Rows are points. Each copy is the shape, with its points in the same order, turned, moved and blurred by noise. Is it also mirrored, or only turned?
In the rows, zero is written as 128.

Shape, 8 rows:
[[129 155]
 [162 170]
 [ 76 113]
 [154 120]
 [186 107]
 [111 101]
 [140 123]
 [170 173]]
Copy 1, 8 rows:
[[152 160]
 [188 158]
 [ 87 147]
 [154 119]
 [180  88]
 [109 124]
 [146 127]
 [198 158]]
Copy 1 is: only turned
Copy 2:
[[115 108]
 [134  72]
 [ 87 175]
 [154 125]
 [190 126]
 [130 162]
 [138 135]
 [139  78]]
Copy 2 is: mirrored
Copy 3, 8 rows:
[[152  98]
 [172 113]
 [ 82  96]
 [142 144]
 [149 182]
 [ 97 124]
 [129 137]
 [182 120]]
Copy 3 is: mirrored
Copy 4:
[[150 149]
 [123 170]
 [193  95]
 [118 122]
 [ 84 114]
 [159  94]
 [134 116]
 [117 174]]
Copy 4 is: mirrored

Shape (8 x 3):
[[144 129 103]
 [150 104 106]
 [151  93 147]
 [147 159  99]
 [ 76 105 100]
 [144 153 124]
 [ 71 144 168]
 [139  99 199]]
Copy 1 (8 x 3):
[[148 135 114]
 [155 114 102]
 [136  75 127]
 [147 156 128]
 [ 81 134  78]
 [141 146 149]
 [ 57 140 140]
 [104  62 162]]
Copy 1 is: only turned
Copy 2 (8 x 3):
[[127 165  79]
 [121 142  68]
 [134 110  89]
 [129 190 107]
 [ 59 142 109]
 [143 174 109]
 [107 135 168]
 [154  80 133]]
Copy 2 is: only turned

Shape, 8 rows:
[[152 163 110]
 [131 165 141]
 [144  62 133]
 [141  92 132]
 [141  80 134]
 [104 146  93]
 [117 157 102]
 [166 142 191]]
Copy 1 (8 x 3):
[[138 186 140]
 [155 152 135]
 [ 66 129 180]
 [ 89 138 166]
 [ 80 133 173]
 [110 166 102]
 [124 171 110]
 [165 127 194]]
Copy 1 is: mirrored
Copy 2, 8 rows:
[[156 147 104]
 [139 159 134]
 [123  57 144]
 [130  85 137]
 [126  74 142]
 [106 142  91]
 [122 151  98]
 [168 136 189]]
Copy 2 is: only turned
Copy 3 (8 x 3):
[[150 171 148]
 [160 158 107]
 [142  77 166]
 [139  95 143]
 [148  94 155]
 [103 162 125]
 [118 173 120]
 [214 116 113]]
Copy 3 is: mirrored
Copy 4, 8 rows:
[[147 141 118]
 [123 141 154]
 [ 79  61 122]
 [ 98  84 131]
 [ 93  75 123]
 [165 100 149]
 [158 117 139]
 [ 65 152 146]]
Copy 4 is: mirrored

Shape:
[[120  75 134 116]
 [110 112 161 120]
 [ 96 113 155 115]
 [ 96  97  93 107]
 [175 129 119 206]
 [118 141 152 112]
 [204 165 130 148]]
Copy 1 (7 x 4):
[[ 90  91 113 142]
 [ 83 115 139 117]
 [ 73 122 139 125]
 [105 131 108 172]
 [194  85 170 114]
 [101 143 132 100]
 [192 124 127  64]]
Copy 1 is: only turned
Copy 2, 7 rows:
[[144  78 108 142]
 [102  99 112 144]
 [ 99  97 103 132]
 [149  97  91  95]
 [171 180 124 189]
 [ 96 121 130 127]
 [145 174 188 157]]
Copy 2 is: only turned

Shape (10 x 6):
[[147 139  52 101  63  91]
 [142  63 154 139 166 145]
 [111 123 124 142 141 123]
 [148 160 108 139 129 147]
 [140  41  66 102 144 122]
 [129 111 145 140 115 123]
 [ 89 136 125 105 122 161]
 [117 156 103 147 142  65]
 [102 100 124 109  93 163]
 [155 164 137  56 101  87]]
Copy 1 (10 x 6):
[[ 55 130  75 150 184 131]
 [175  54 139 100 106 134]
 [133 112 110 120  93 156]
 [146 152  98 131 132 157]
 [111  33  92 108 173 145]
 [126 121 136 122 112 137]
 [120 121 140 108 125 190]
 [ 95 124  68 118  72 126]
 [111 112 162 129 141 168]
 [ 84 159 107  70 156 105]]
Copy 1 is: mirrored
Copy 2, 10 rows:
[[119 174 131  68  73  82]
 [158 105 165 159 126 189]
 [120 149 140 151 144 144]
 [144 169 105 112 143 152]
 [122 135 224 106  74 173]
 [140 119 128 155 116 146]
 [ 84 120 111 113 145 161]
 [117 172 149 150 156  88]
 [ 97 112 112 117  92 170]
 [151 102 111  68 138  66]]
Copy 2 is: mirrored
Copy 3, 10 rows:
[[190 166  82  87 142  59]
 [131 118 175 165 139 144]
 [124 109 122 131 129 118]
 [152 123  90 118 130 152]
 [140 166 162 150 200  85]
 [139 118 135 136  99 110]
 [ 99 145 118  93 105 141]
 [141  67  87 110 138  85]
 [115 176 136 122 106 113]
 [200 110 134  56 111 100]]
Copy 3 is: mirrored
Copy 4 (10 x 6):
[[208 155  81 122 101  89]
 [120  63 176 133 123 154]
 [122 128 140 129 140 129]
 [127 108  87 106 142 122]
 [203  97 154 171  98 161]
 [123 111 144 107 113 111]
 [108 163 117 111 106 160]
 [149 149 134 133 177  78]
 [126 136 128 118  72 148]
 [186 152 123  39 141 118]]
Copy 4 is: mirrored

Shape, 11 rows:
[[110 132  88 167 153 169 144  80]
 [ 84 127 133 126 161 146 170  70]
 [132 150  82  96 103  98 130 160]
 [112 153 129 143 154 146 165 109]
 [153 111 126 129  96 107 146 175]
 [111 106 101 129  75  86 120 154]
 [130 127  99 142 144 100 181  93]
 [161  94 109  71  90  97 121 168]
 [134 156 139 136 110 131 150  75]
 [167  92  55 117  43 116 127 159]
 [175 107  86 168 116 112  86  94]]
Copy 1, 11 rows:
[[138 163 115 213 158 116 134 113]
 [ 92 137 153 202 166 117 108  79]
 [131 145 106  76 140  98 134 117]
 [ 99 144 137 176 181 123 140 117]
 [106 135 137  90 116 142 168 140]
 [115 140 132  97  83 100 134 127]
 [122 143 164 159 156  95 168 102]
 [146 128 131  55 118 149 145 102]
 [109 186 165 152 163 129 117 112]
 [161 186 105  76  76 123 165 118]
 [194 171 164 140 117 117 134 154]]
Copy 1 is: only turned
Copy 2 (11 x 8):
[[102  99  85 107 164 178 192 165]
 [ 96  71 139 104 154 148 196 131]
 [108 173  82  88 118  97 141 113]
 [110 119 133 111 134 157 193 145]
 [168 160 100 127 113 119 124 110]
 [143 148  66 129 147  82 141  97]
 [139 120 110  83 148 148 203 104]
 [145 147  87  91 117 101  85  84]
 [ 96 120 115 132 136 179 181  89]
 [161 151  12 105 109 118 109  96]
 [137 154  59 114 196 182 132 106]]
Copy 2 is: only turned
Copy 3, 11 rows:
[[155 155 133  90 152 170  94  89]
 [124 168 149  86 181 146 139  69]
 [121 128  95 104  93 101 170 147]
 [122 173 133 123 159 163 128 100]
 [115 114 137 139 135 107 142 174]
 [118 124 139  89 117  71 132 167]
 [159 167 115 119 182 113 141 112]
 [115  65 128 123 110  74 176 146]
 [151 178 170 135 123 130 137  95]
 [177  77 130 102  97  90 146 193]
 [175 108 125 139 114  90  72 107]]
Copy 3 is: mirrored
